Each wall is flat, endless, passes through zero and stands at right angles to its row. A trip goes straight from one point to another. List the walls that it crosses, first one first.

Walls:
(1): -.28, -.03, .26
(2): .07, .18, -.46
(3): .47, .37, .42
(4): .32, .29, -.05
(5): .56, -.10, .19
(6): -.21, .55, .34
(7): -.36, -.29, .31
(8): .19, .24, -.16
(9): .13, -.40, -.12
(10): -.04, .30, .14
Trips:
-.10, .09, .10 to .23, -.26, .15 -> 5, 9, 10, 6, 1
.06, -.21, .09 to .13, -.47, -.03 -> 1

Walls:
(1): -.36, .16, .22, .48, -.12, -.37
(2): .32, -.07, .67, .16, .46, .26
(3): .32, -.24, -.02, .39, .19, .10
(4): .19, .03, .07, .05, .20, -.07
(5): -.26, .21, -.44, .08, .44, -.22
(6): -.05, -.03, .45, .06, -.07, .31
(7): .18, -.14, .24, .16, -.10, -.03
(8): .05, -.02, -.04, -.21, .17, .19
(9): .13, -.12, -.19, -.11, .05, .47
Trips:
-.13, -.06, .02, -.07, -.45, -.33 to .29, .38, .40, .01, .27, -.37 -> 4, 2, 6, 5, 3
.37, -.21, .23, .27, -.40, .11 to -.37, -.26, .25, .03, -.30, -.22 -> 4, 9, 2, 3

Walls:
(1): .05, .08, .26, -.04, .10, -.45, -.04, .01, .21
(2): -.42, .10, -.03, .41, .24, -.12, -.30, -.04, -.31
(3): -.10, .09, -.12, .31, .37, -.16, -.17, .19, -.14
(4): -.03, .10, -.22, .10, -.15, .56, .31, -.52, -.51
(5): -.23, .08, -.11, .08, .33, .02, -.58, .14, -.04
Trips:
-.35, -.34, .07, -.17, -.35, -.47, -.08, .28, .28 to -.33, .12, -.21, .19, -.41, .20, .13, .00, .34 -> 1, 4
-.03, .09, -.09, .27, -.29, .03, -.02, -.39, -.21 to .18, .01, .10, -.02, .25, .23, .63, .18, -.31 -> 2
-.08, .06, -.23, .27, .08, .05, -.15, -.39, -.05 to .10, -.13, .12, .42, -.22, -.28, .36, -.22, .10 -> 5, 1, 3, 2
-.08, .52, .08, .03, -.14, .16, .46, -.39, -.01 to -.47, -.02, -.61, -.09, -.11, .22, .08, -.17, .25 -> 2, 5

Walls:
(1): -.47, -.13, -.40, -.05, .34, -.31, -.57, -.38, -.14, .17, .13, -.09
(2): -.27, .00, -.48, -.49, -.07, .06, .72, .29, .11, .08, -.02, -.72
(3): .22, -.30, .14, .10, .30, -.19, .09, .09, -.33, -.20, -.08, .40
(4): .03, .43, .12, -.25, -.25, -.10, -.90, -.70, .34, -.13, -.06, .18
(5): -.03, -.11, -.05, -.01, .10, -.12, -.01, .10, .19, .15, .12, .13
(6): .07, .00, .25, .04, -.36, .15, -.18, .10, .06, -.56, .14, -.29
(7): .17, -.07, -.02, .44, .15, .07, .05, -.60, .49, -.31, .33, -.62
(8): .02, .45, .64, .08, .14, -.20, .15, -.03, .37, -.11, -.01, -.45
Trips:
-.49, -.51, -.36, -.40, .50, .21, -.01, .01, -.22, .14, .23, .17 to .06, .06, -.13, .15, .09, -.15, -.09, .34, .04, .35, .17, -.23 -> 3, 8
-.12, .05, .22, .46, .43, -.35, -.05, .14, -.46, -.57, -.19, -.23 to -.06, .05, -.16, -.12, -.16, -.23, -.13, -.14, -.29, -.57, -.24, .29 -> 7, 4, 8
-.36, .10, -.28, -.15, -.16, -.08, -.34, .08, .46, .19, .02, -.18 to .37, .32, -.05, .07, -.16, -.06, -.20, -.40, -.30, .35, -.14, .42 -> 8, 7, 2, 5, 3

Walls:
(1): -.23, .34, -.55, .37, -.17, -.03, .20, -.43, .07, -.34, .22, -.46, .65, -.24, -.13, -.01, -.39, .00, -.02, .28
(2): .05, .17, .34, .14, -.04, -.02, .44, .09, -.24, -.04, -.12, .14, -.02, .01, .26, .47, .05, .68, .18, -.09
(3): -.07, .10, .18, -.09, .37, .10, .25, -.21, .10, -.28, -.16, .31, .40, -.01, .16, -.19, .05, -.21, -.20, -.34
(4): .18, -.23, -.13, -.02, -.18, .43, -.23, .27, .26, .06, -.31, -.11, -.16, -.59, -.56, .31, .00, .01, -.73, .24
(5): .15, .17, .38, -.06, -.24, -.65, .04, .05, .06, .22, .37, -.07, -.27, -.17, .14, .20, .16, -.05, -.42, .49
(6): .27, -.24, .34, .24, .02, .00, -.01, .28, .12, .21, .34, -.31, .01, .22, .25, .18, -.39, -.24, .31, .24
(7): .00, -.03, .22, -.13, .02, .18, -.55, -.13, -.21, -.03, .55, -.30, -.31, -.11, .31, .50, .07, -.11, .33, .20
(8): -.18, -.29, -.10, -.36, .42, -.21, -.44, -.07, .60, -.28, .48, .34, -.14, -.22, .39, -.10, -.38, .53, -.52, -.21
(9): .09, .32, -.36, .27, .23, -.44, -.09, -.28, -.06, .14, -.23, .12, -.05, -.13, .18, .12, .38, -.14, .02, -.06
(10): .47, -.40, -.23, -.21, -.25, -.07, .14, -.12, .52, .34, -.05, -.41, -.03, -.13, -.45, -.05, -.13, .26, .37, -.05
(11): -.30, -.08, -.08, -.10, .02, -.82, .11, .03, .03, .23, -.03, .09, .15, .18, -.01, .35, .29, -.13, -.27, .08
Trips:
.18, -.03, -.34, .23, -.24, -.33, .18, -.01, .04, -.44, -.11, .31, -.41, -.46, .11, -.03, .25, -.37, .29, .62 to .21, -.41, -.06, .27, -.26, -.27, .12, .24, -.38, .03, .20, -.12, .77, -.12, -.30, .77, .35, .24, -.40, .41 -> 2, 10, 6
-.08, .31, .00, .28, -.66, -.27, -.14, -.10, -.33, -.09, .01, .11, .08, .26, .46, -.04, .27, .31, .11, -.33 to .27, .22, .06, -.03, .27, -.08, -.68, -.54, .09, .13, .09, -.05, .27, -.29, .39, -.01, .02, -.15, -.62, .43 -> 8, 3, 2, 4
.27, .38, -.28, -.13, -.09, .06, .25, .26, .02, -.12, -.47, .37, .64, .02, -.37, .12, .72, .12, -.45, .04 to .06, -.10, -.04, -.92, -.07, .13, .06, .01, .36, -.11, -.16, -.31, -.05, -.13, .03, -.07, .13, -.22, -.12, -.39 -> 1, 10, 2, 9, 8, 11
.12, .04, -.12, -.04, -.01, .01, -.27, -.25, .21, .01, -.24, -.05, .00, -.16, -.30, .23, -.12, .01, -.32, .17 to .37, -.11, .00, -.49, -.06, -.43, .17, -.21, -.20, -.01, .40, .30, -.19, -.23, -.32, .32, .05, .22, .01, -.16 -> 7, 1, 2

Walls:
(1): -.36, -.06, .02, -.27, -.13, -.11, .18, .13, -.12, .03, -.15, .19, -.15, .34, .13, .03, -.62, .22, -.27, .26, -.04, .12, .07, .04, .50, .11, .47, .22, .20, .11, .08, -.23
(2): .24, -.38, .28, -.40, .28, .31, -.16, -.11, .17, -.24, .35, -.38, -.35, .42, -.23, .22, -.47, .05, .62, .32, .01, -.15, -.22, -.21, -.13, .33, -.04, .19, .15, .06, .15, -.06
(3): -.08, -.09, .29, -.09, -.16, .13, .02, .32, .19, -.08, .10, .36, .09, -.32, .25, -.25, -.52, -.20, .31, .00, -.09, -.35, .03, .15, .30, .25, -.32, .36, .07, -.06, .35, .03
(4): .10, .28, -.02, -.33, .00, .11, .48, -.26, .08, -.11, .25, .02, .20, .10, -.03, -.05, -.04, .31, -.21, .03, .24, -.29, -.25, .06, .05, .57, -.35, .13, .22, .21, .22, .24
(5): -.22, .29, .02, -.06, .41, -.22, .02, -.22, .21, -.02, -.35, -.10, -.22, .40, .41, -.05, -.08, .00, .06, -.03, .04, -.06, -.11, .31, -.04, .16, .94, .20, .47, .41, -.46, -.36
(6): -.69, -.03, .23, .45, -.36, -.11, -.41, .23, .05, -.39, .35, .46, .09, .01, .07, .42, .36, -.02, -.26, -.10, -.16, .39, -.18, -.06, .33, .07, .04, -.20, .16, .12, .22, -.16
(7): -.19, -.42, .15, -.34, .19, -.28, -.01, -.17, -.06, -.03, -.33, -.22, .05, .07, -.15, .09, .24, .12, -.37, -.58, .15, -.12, .03, .10, .22, -.19, -.35, .41, -.27, -.19, -.01, .07
(8): .17, .24, -.14, -.01, -.34, -.27, .31, -.33, -.05, -.46, -.32, -.43, .03, -.06, .02, .03, .03, -.01, -.27, .03, .52, -.07, -.21, -.26, .03, -.24, .01, -.03, -.16, -.05, .21, .07
(9): .09, .16, -.09, .19, -.23, -.05, -.31, .07, .04, -.11, .34, .24, -.01, .37, -.02, .28, -.57, -.12, .02, -.10, .09, .20, -.08, .20, -.02, .27, .18, -.06, .28, -.02, -.23, .27
(10): -.17, -.40, .00, -.14, -.09, .06, -.53, -.09, -.24, -.15, -.21, -.02, -.16, .15, -.11, -.23, .54, -.02, -.30, -.13, .05, .05, -.14, .13, -.50, .12, -.13, .17, -.10, .28, .12, .19
(11): -.25, -.24, .15, -.01, -.34, .07, .04, .13, -.09, .17, -.11, .29, -.23, -.13, .14, -.10, .08, .13, .07, -.05, -.12, -.46, -.09, .17, .07, .06, .42, .05, -.08, -.15, .07, .18
Trips:
-.39, .32, -.15, .09, .37, .01, .38, .09, .48, .13, -.08, -.16, -.18, .14, .05, -.19, -.22, -.28, -.08, -.34, .28, .05, -.48, .05, -.10, .25, .34, .02, .34, -.28, .11, -.15 to -.33, -.25, .02, .64, -.37, .23, .30, -.13, .09, -.23, -.03, .31, -.52, .22, .29, -.06, -.03, -.03, -.37, -.05, .49, -.42, -.16, -.05, -.39, .07, -.48, -.03, -.02, -.23, -.22, .05 -> 11, 2, 6, 10, 7, 1, 5
-.09, -.05, .18, .28, -.29, .17, .17, .36, .24, .16, .13, .33, -.09, -.03, .05, .30, -.39, -.17, .68, .00, -.24, .43, -.37, .05, -.29, .09, -.22, -.35, .08, .44, .02, -.26 to .31, .01, .11, -.69, .11, .04, -.10, -.48, -.24, .03, .45, .02, -.34, -.40, .04, -.28, -.13, -.37, .03, .19, .19, -.19, -.01, .11, -.01, -.15, -.55, -.06, .00, .38, .13, -.28 -> 4, 6, 9, 10, 8, 7
.06, -.02, .02, -.21, -.10, .13, .34, .01, .11, .20, .25, -.18, -.16, -.52, .66, .01, -.10, -.10, -.02, -.09, -.40, .35, -.23, .12, .26, -.18, -.05, .06, .26, .22, -.38, .47 to -.24, .12, .08, -.15, -.01, .16, -.06, .20, .39, -.50, .53, -.11, .08, .19, -.45, -.21, -.24, .44, -.37, .70, .42, -.34, .30, -.01, .45, -.07, .92, -.24, -.32, .03, -.47, -.27 -> 6, 2, 3, 8
-.25, -.21, -.03, .03, .15, .24, .14, .55, .08, .09, -.02, .32, .03, .13, .23, -.18, .08, -.18, -.16, -.11, .32, -.13, -.77, .72, .33, -.11, -.25, .30, -.42, -.11, .27, .61 to -.34, -.27, .28, -.17, -.02, .24, -.17, -.11, -.13, .39, -.08, .16, .10, .20, -.06, -.02, .39, .20, .28, -.29, .06, .34, -.21, -.24, .00, .37, -.26, .54, -.27, -.03, -.07, .05 -> 9, 1, 2

Walls:
(1): .57, .06, -.08, -.51, -.02, .08, -.18, .15, -.13, .27, .42, -.06, -.24, .46, -.10, -.46, .14, .43, -.19, .07, -.01, -.11, .13, -.21, .00, .18, .54, -.14, .06, -.01, -.10, .22, .07, -.08, .02, -.15, -.14, -.06, .06, .21, .23, .08, .01, -.16, -.02, .18, .16, .34
(2): .18, .02, -.19, .10, -.11, .29, .00, -.36, .33, .05, .16, -.10, -.27, .14, .36, .31, -.07, -.06, .00, -.06, .10, .22, -.46, -.01, -.01, -.17, -.19, -.08, -.17, -.55, -.01, -.38, -.11, .00, -.01, .59, .09, -.13, -.31, .28, .01, -.07, .35, -.07, .18, .39, -.03, .22
(3): .60, -.03, -.29, .51, -.11, -.16, -.08, -.31, -.41, .01, .19, .02, .01, .08, .46, -.14, -.24, -.34, -.07, .47, -.25, .23, .10, -.05, .11, -.29, -.24, .07, -.38, .42, -.11, -.52, .01, -.20, -.03, -.02, .29, .33, -.46, -.12, .46, -.39, .17, .59, .43, .43, -.09, .44
(4): .22, -.48, .35, .07, -.51, .30, -.22, .53, -.07, .19, .34, -.25, -.06, -.61, -.04, -.22, -.32, .23, .03, .15, -.47, -.09, .18, .48, -.28, -.23, -.17, -.10, -.09, -.19, .03, -.45, .42, .51, .01, .43, -.22, .00, .29, .00, -.07, .04, -.34, -.08, .18, .34, -.17, .37
(5): .09, -.29, .02, -.81, .19, .11, -.55, -.06, .41, .35, .34, -.40, .04, -.24, .20, -.36, .28, -.16, -.19, .15, -.17, .29, -.26, -.19, -.38, -.41, -.26, -.03, .12, .29, .45, .15, .22, -.34, .08, -.49, .02, -.05, -.11, -.31, .11, .05, .60, .21, .08, .12, .06, .09
(6): -.32, -.43, .43, .12, .14, -.40, -.14, .34, .09, -.21, -.29, .00, -.27, -.27, .21, .35, .23, -.29, -.59, -.21, .00, -.06, .24, .06, .15, .09, .68, .11, -.10, -.18, -.21, .06, -.16, .18, .02, .30, -.28, .00, .05, -.41, .27, .27, .11, -.15, -.31, .37, .94, -.13
Trips:
.32, -.09, -.35, -.21, .25, .30, .33, -.38, -.53, -.29, .04, -.30, .17, -.07, -.02, .12, .26, .28, -.23, .03, -.46, .34, .06, .19, -.43, -.16, -.18, .27, .32, -.26, .21, .00, .27, -.01, -.28, -.28, -.02, .07, -.13, -.19, -.01, -.17, -.32, -.36, -.23, .11, -.13, -.07 to -.05, -.01, .09, .15, -.42, .05, .12, .43, .10, .15, .36, -.73, -.20, -.12, .40, .04, -.09, .09, .02, -.35, .24, .34, -.73, -.11, -.01, -.03, .16, -.17, .04, .53, -.40, -.41, -.42, .07, .05, .04, .29, -.08, -.11, .04, .05, -.12, -.43, .18, -.02, .00, .15, .44 -> 2, 6
.03, -.27, -.32, -.45, .15, .03, .28, -.19, .22, -.10, .30, -.48, -.31, -.23, -.04, -.11, .25, -.29, .02, -.43, .26, .35, .03, .04, .21, .07, -.37, .53, -.43, -.12, -.22, .10, -.12, -.25, -.01, .01, -.15, .14, -.26, -.26, -.07, .10, -.03, -.11, .44, -.22, .25, .36 to .03, -.02, .30, -.06, .23, .26, .07, .02, .12, .08, .18, -.22, -.04, .36, .25, -.25, .06, -.41, .01, -.13, -.09, .06, -.36, .17, -.34, -.14, -.12, -.14, .09, .07, .20, .00, .02, -.03, -.04, -.16, -.04, -.04, -.43, .51, .18, -.10, .16, -.17, -.16, .06, .21, -.13 -> 1, 6
-.42, .06, .03, -.39, .06, -.20, -.35, .27, -.24, -.07, .41, .21, -.29, .06, .08, -.36, -.09, .26, .08, .44, .22, -.09, -.13, -.22, .18, -.30, -.05, -.11, .37, -.31, .06, .28, -.27, .04, .11, -.37, .06, .05, -.03, -.43, .19, -.01, .42, -.13, .18, -.16, .14, -.50 to .04, -.45, .21, .15, .10, -.31, -.31, .21, -.05, -.29, .05, -.21, .18, -.23, .15, .35, -.25, .50, .19, -.23, -.43, -.14, -.01, -.17, .11, -.12, .00, -.07, .21, .53, -.02, -.17, -.21, .10, .11, .16, -.17, .12, -.29, -.08, -.40, -.07, -.47, .12, .06, .13, -.14, .40 -> 4, 3, 1, 5
.16, .30, -.13, .06, -.14, .29, .27, .08, .13, .60, -.19, .17, .34, -.56, .00, -.31, .18, .32, .19, -.16, -.15, .12, .20, -.48, -.24, .18, .32, .02, -.15, -.54, .32, -.19, .42, -.28, .44, -.41, .48, .46, -.24, .25, -.17, -.20, .21, .29, .33, .10, -.24, -.10 to -.43, -.24, .33, -.09, -.18, .11, .18, -.23, .15, -.08, .39, -.05, .35, .06, .24, .26, .25, -.05, .05, -.17, .34, .04, .29, -.11, -.04, .31, -.05, -.67, .05, .24, .08, -.31, .22, -.58, -.06, .17, .13, -.20, -.51, .32, .32, -.12, .39, -.35, -.08, -.50, -.11, .41 -> 4, 1, 3
.20, -.40, -.14, -.04, -.37, -.28, -.19, -.02, .22, -.07, .09, -.42, -.05, -.08, -.33, .31, -.29, .01, .01, -.01, -.05, -.12, .16, .06, -.01, -.02, -.47, -.35, .21, -.13, -.24, .20, .18, .22, .08, .08, .07, -.41, -.16, .23, -.03, .26, .36, .35, .30, .34, .16, -.19 to .25, .28, .03, -.26, .24, .02, .25, -.08, -.23, -.03, .21, .00, .11, -.18, .37, .34, -.28, .26, -.08, .32, .00, .31, -.17, .55, -.19, .06, -.24, -.22, .22, -.48, .07, .43, .33, -.37, -.35, -.28, -.05, -.30, -.24, .16, -.12, .36, -.20, -.17, .21, .48, .01, -.11 -> 6, 1, 3
